Each row is a point. Before rounding, the points of a table are all equally far from one centre. They may lie mostly on one side of it. Write the centre, to within rounding.

Points, 10 rows:
[[-90   8 -12]
 [-56  -4  70]
 [-10  64  24]
 [-26 -54  37]
 [-47  -1  74]
 [-59 -51  27]
 [  1  60  18]
 [-27  12  75]
 [-70  -9  60]
 [ 27 -22  11]]
Centre: [-31   5  12]

Points:
[[  21   15  -99  -41   -5   59  -51    2    8   14   49]
 [  15  -15  -62   54   -8   28  -25  -18  -45   -1   46]
 [   8    5 -117  -17  -18   36  -45   19  -36   33   45]
 [ -23  -26  -63  -24  -52   43  -42    2  -22  -41   95]
 [ -25  -25  -30    1   -5   63  -41  -20   -1  -33   64]
 [  24  -16  -47   -8    4   14  -38  -35   -5  -32  111]
 [  21  -50  -81  -11   21   -6  -61   -4   33  -12   83]
 [   6  -64  -36  -19  -37   22  -40   -2   16   -4  120]
 [  12  -43  -47  -19    3   35  -75  -18    9  -36   67]
 [ -21   -2  -56   20   -1   12  -75  -20  -14  -13   84]
 [  14  -11  -89  -39   -6   -7  -68  -34   -6   -4   76]
 [  -1   -1  -45   20  -37   48  -61    2    5  -17  109]
 [  12  -19  -62  -40    8   16  -41  -21    8   13  121]
 [  25  -63  -66    9  -25   20  -55  -33   -8  -10   41]
 [  41  -28  -10  -30  -21  -11  -29  -52   40   -5   32]
 [  16   23  -66   -7   45   39  -58   64   20    0   58]]
Centre: [  9  -6 -39 -15 -22  -3 -14  31   3   2  48]

Points, 24 rows:
[[ 41 -23  -3  -3  77 -13 -18  16 -59 -66  -1  -3 -40  10 -15  -3  18  24
   18  60]
 [ 39 -49 -39   3  20  30   4 -37  -1 -37  52 -49 -37  31 -60  36 -20  44
   48  35]
 [ 39 -20 -71   6  30 -19 -31  25  32 -73  36 -43 -79  35 -51  30  -2  -1
   66  28]
 [-33 -15  -5   3 -19 -39 -28 -41 -14 -33  -8 -10 -71  14  20  44  15  54
  117  -6]
 [ 57 -55 -17  19  17  24  35  44  68 -21 -40  13 -34 -62 -29  46 -17  64
   54  12]
 [ -2 -64  11  -8 -26  -8 -33 -31 -63 -79 -23 -43 -31  18  -6  54  -1  41
   84  31]
 [ -9 -26 -28 -32  41  -2 -40  15 -16 -16  13  -3 -34  60 -21 -24   4  44
  121  18]
 [ -4 -37 -30 -10   6   1 -69 -23  15 -42  42  -9 -69  -7 -53 -14  29  47
   81  42]
 [ 44 -44 -25 -58  -9  29   5  -9  43 -41 -10   6 -76  58 -20  46  -3  15
   86  -4]
 [  0 -72 -34   4  51 -14 -49 -39  39 -84  14  -3 -48  -4 -32 -12 -25  43
   81  31]
 [  1 -55 -56 -48 -29   2 -17 -22 -25 -30  20 -22 -93  20 -21  46 -10  52
   77  19]
 [-37 -36 -71 -45  12  -3 -30 -25 -11 -79 -13 -29 -42  57 -35   0  16  64
   65  20]
 [ 26 -42 -40 -20  59  23 -59   3  13 -34 -15 -35 -42  39 -15  28 -49  25
   68  28]
 [ 10 -42  -4  -8 -15 -21 -30  17  -3 -48  29  33 -62  51  13   6   9 -22
  114  11]
 [ 45  -9  -6  -7   2 -36 -61  29 -25 -80   8   7 -16  17   7  41 -35  30
   83  -3]
 [ 33 -31 -49 -43  30  -3 -64 -51  10 -41  11 -32 -33  16 -24  34  14  26
   77  12]
 [ 78 -29  22 -29 -21  39  -4  41 -27 -55 -13  -8 -28  42 -13  20 -38   3
   69  18]
 [  5 -53 -50  24  21 -55 -31   5  -5 -34   7  -2 -19  57  21  38  27  49
  112   1]
 [ 13 -58 -45  -1 -11   5  34   5  44 -28 -11  25 -35   5   0 -12 -26 105
  115  16]
 [ 30 -61  -8 -39 -14 -46 -42 -11  -2 -16  -8   3 -22   2 -61  21 -18  30
  108  14]
 [ 23  -7 -43  -3  -3  -2  -9 -25 -34 -28  18  30 -61  18 -11  -5 -47  34
   80  54]
 [ 12 -55  13  -8  12 -57 -37 -27 -20 -69 -17  12 -38   7 -26  59  21  69
   35  15]
 [ -7 -97  21   7  28 -31 -40  24  30 -53 -43  -9 -43  17 -48  28 -20  34
  109  27]
 [ 50 -56 -25  -8  -7 -18  20 -25  36 -58 -15  24 -40  75 -60 -18 -23  37
   80  -4]]
Centre: [  6 -36 -26  17  10  11  14  16  -6 -52 -21 -18 -42 -11 -23   2  15  21
  63 -19]

Points:
[[ 25 -13 -30 -55 -46 -25 -48  68 -41  32  -5   1  10 -12  40   9 -33  11
   20  -5 -47 -22   8  79]
 [ 71   2  19 -38 -11 -46 -44  42   9   5  10  17 -48  10  40 -26 -15  -2
   25  31  69  17   7  72]
 [ 39   9 -33 -50 -74 -55 -33  36 -63  10  15 -22  -9   0   7  30 -16 -49
   27   5  52 -10 -22  73]
 [ -8  -8  19 -55 -29 -54 -20  40 -13  17  31  20  24   1  90 -26  20   1
    2  17  39  32  16  82]
 [ -6 -23  -4 -44  -3 -75 -46  39 -54  12  31  -3 -79 -29  45  18 -21  -5
   -8  17  21  17 -25  69]
 [ -5  48  19 -22 -13 -28 -57  41 -30  -6  25 -20 -30  14  26   6 -49  11
   45  40  44 -14 -33  71]
 [-37 -22   1 -19 -33 -27 -16  63 -47 -34  33 -58  13  -2  38  -9 -30 -11
   50  -4  24  -9   8  58]
 [-15   6   9 -26 -38 -12 -53  22  -3  -2  64  -5 -23   4  42 -22 -42 -50
   27 -38  47  63 -19  94]
 [ 36 -44  11 -18 -62  18 -13   2 -27   9  22 -28 -58 -37  23 -32 -43  15
   32   9  27  19  43  97]
 [ 53 -50 -23 -48  -3  19 -62  39 -17  12  40  25  17  -9  23 -54 -18 -31
  -40  15  38  -8 -39  88]
 [ -3 -29 -31 -36  -9 -30 -65  70 -55  33  51  -8  -2  -6  26   3 -60   1
   29  33  18  53  -6  86]
 [-13 -19 -24 -51 -26 -52 -31  52 -71   2  46   8 -26 -20  19  17 -39  51
   -4  -9  36  -6  -9  65]
 [ 25  -5 -12 -73 -36   2 -29  26 -10 -40  31 -12 -39 -57  -5  21 -13  -5
   49  -4  19  -1  23  80]
 [ 34 -11  30 -11 -28 -39  20  26 -16  28  39  29 -37  15 -12  20  15   9
   51  72  55   8   8  32]
 [ 35  23 -10 -53 -16 -16  -9  71 -38   2  41 -20 -26  13  33  53 -23  -3
   51   6 -35  -5   3  86]
 [ -1 -34   4 -34 -66 -35 -37  64 -14  41  65 -10 -16 -32  34   6 -48  -4
  -13  -5  11  61  -3  96]
 [ 10 -50 -15 -40 -55 -24 -18  80  -5  13  10  33 -19  -4  37 -44 -30  11
   25  33  48 -34  28  65]
 [ -8  10   1 -36 -56 -45 -60  63  -1   8  53  23 -14   4  42 -43 -30 -15
   22  15  14  21  27 110]
 [ 40 -25 -13 -75 -67 -75 -21  44 -20  25  19 -20  18 -30  45 -20 -41 -23
   15  -7  13   5  23  77]
 [ -2 -24  -5 -42 -17 -40 -29  15 -41  36 -16  -8 -41 -35  38 -15 -42  44
   56   0  29  10 -18  36]
 [-19  12 -14 -38 -44  -8 -43  25 -27  56  27 -33 -30  15  10 -35 -12 -12
   49   6  13 -43  -3 101]
 [-13  -3 -13 -35 -21 -26 -51  38 -44 -36  39 -18 -28  -6  54  -6  -4  21
   24  37  21 -10  10 121]
 [ 13 -31  22 -16 -42 -35   4  -9 -49  14  -8  26 -19 -24  17   8 -71  13
   32 -20  73  19  10 100]
 [-11 -40  33 -76 -44 -32   7  45  -4 -27  15   5  -4   8  31 -36  -2  23
   41  17  -2 -12  -8  53]
 [ 42  22  13  -4  -6 -68 -21  49 -63  -4  35   5 -23  -2  21 -47 -19   9
  -19 -23  36  20  12  89]
 [ 36   7   9 -33   5  -8 -24  38 -36  -9  37  26 -41 -13  10 -79 -61 -20
    8 -30  36  29  40  66]
 [  8  -8  32 -27 -39  10  -9  46 -10  17  61 -16 -66 -42  46   1 -10 -19
   16  -9   3  21 -38 108]
 [-11  27  22 -27  -2 -68 -48  22 -24  10  52  17 -25  17  58  -2 -21 -16
   24 -11  68  -3 -28  83]
 [ 12  13 -11 -80 -13 -49 -70   8  -6  28   8  29 -29 -10  41 -52 -62 -12
   -1   6  47 -16  12  69]
 [  8  36   2 -55 -12  29  -3  67 -54  17   2 -16  23 -25  43   8 -54 -26
   45  36 -17   6  26  40]
 [ 26  -8  62 -46   2 -18 -17  45 -24  14  43  53   3  15  -3   1 -37  36
   14 -11  34  15  18  51]]
Centre: [ 11  -9 -25 -11 -17 -10   2   2 -10   8  26   9  -8   5  22   1 -32 -24
  -8  19   7   9   0  51]

Points (30 x 24):
[[ -11   34  -57   79   27  -14  -15   10  -80   -9  -31  -20    4  -23
     4   50   19   44   19   69  -34  -57  -80   -5]
 [   2   27  -64   57   42    1   21    6 -104    0   19   23   19  -13
    35   31   16   52   77   40    4  -32  -31   -9]
 [ -12   24  -16   94   33   35  -24   19  -44   39   58    5   -1  -14
    18   -7   -8   73    0   11   -7    0  -66  -42]
 [ -23   46  -64   46   45   16   -5   31  -34    9   25   43  -12  -22
   -34  -11   10   11  -37   46   -9  -74  -43   -4]
 [ -34   20  -50   60    9   53  -25   58  -77   -5   13  -10   43    7
    45   22   35    0   53  -12   -5  -52  -60    8]
 [  12   23  -45    1  -14   50  -34   -9  -51   29  -11   31   -1  -17
    57   25   38   29   20    5  -27   67  -56  -35]
 [ -15  -10  -23  114   34   -1   27   24  -26  -15   21   20   40    1
   -34   13  -42    8    9   19  -23  -12  -45   -3]
 [  24   23  -53   81   46   29  -25   23  -72    2  -30   44    6  -48
   -24  -13  -15   34   46   42  -39  -14  -51  -15]
 [  -5   43  -56   51   36   25   -2   63  -96   16   41   15   29  -63
    -6   51    8   67   13   40  -38   18  -30   -4]
 [ -18  -32  -76   64   54    5   37  -11  -66  -43   24  -22   89   -9
   -17   24   39    4   -4   18  -39   -1  -53    6]
 [ -23   -1  -51  106   18   42    1    8  -79  -11    5    6   65  -25
     9    7   27   56   12   46  -39   -8  -52   -9]
 [  12   42  -38   45   43   51    9   39  -74  -14   10   43   57   31
    51   18   10   51   23   38   -1  -10  -45   -8]
 [ -31  -22  -80   12   24    3   17   27  -76   25   -2   17   57   31
    10   41   29   54    3   12  -23  -27  -32  -14]
 [ -16   21  -81   30    6   40  -30   37  -62   15   26   -1   12   48
    28   -6   11   71   24   42  -20   15  -78  -50]
 [ -23   47  -68   63   60   31   56    2  -40   -1   42  -17   33   -5
    14   51   59   -8   -1   59    4    2  -42  -37]
 [ -46    6  -78   55   67   11   24   35  -62   -5   -9   59   -9   21
     4  -11    6   67   21    3  -31   -5  -32  -28]
 [   2   23 -103   -2    2   22  -19   72  -86   21  -12  -22   42   -7
    16  -37   35   22   33   39  -42   -1  -52  -18]
 [ -32   15  -56   16   86   -2   45    0  -44  -51  -29   25   19   12
   -10   -1   33   30   -6   54  -53    1  -52  -39]
 [ -41   33  -67   19   35   25  -31   -9  -63  -44  -31   13   34   -4
    30  -11   -6   36   12    9  -13  -86  -46  -30]
 [ -58    6  -48   68   34  -11    8  -36  -93   -9    6  -18   13  -28
   -30   20    9    4   -1   41  -30  -51  -67  -23]
 [ -47  -17  -90   40   49   46   17   29  -97  -36   -9  -13   22    4
    -7  -42   15   58  -12  -17  -35  -45  -54  -22]
 [ -35  -13  -41   29   16   30   15   57  -54   -5   30   13   45    6
    11   23   -3   64   68   -6  -39  -27   16   33]
 [  -3   83  -97   99    9  -19    3   -1  -43   10   -9   29  -20  -16
    23   16   25   27   37   11  -11  -49  -30  -19]
 [   8   46  -36   64   12   34  -17  -19  -79  -52   14   66   11    7
   -22   19  -34   49   -9   38  -30   -2  -55  -12]
 [   3   -2  -35   24   48   71  -30   -1  -96   32  -24   -5   53  -23
    -7   46    6   49   -5    5   11    7  -38  -40]
 [   8   40  -36   70   23   59  -12   18 -121  -30   19  -20   21   23
   -23    9  -13   74   23   53  -20  -38  -24    3]
 [ -57   14  -82   84   70   -1   13   29  -98  -15  -11  -21   67  -13
     8   36   -2   40    6    0   13  -11  -25    4]
 [ -16   24  -34   76   76   28   30   28  -38  -30   10   17   59    4
    35   21   37   20   51   36   10  -24  -24  -25]
 [  -3    9  -81   99   72    4   20  -18  -51  -22    7  -10   53  -20
    50   14   17   78    0   15  -12  -22  -52  -27]
 [  30   42  -70   76    2  -20  -30   18  -80   25   25  -20   13   34
    -8   48  -11   15    8   32  -52   30  -29  -38]]
Centre: [  3  37 -52  24  24  17   3   5 -32 -23   4 -34  -2 -14  -9   6  15  31
  11  -8  -9  11 -39  18]
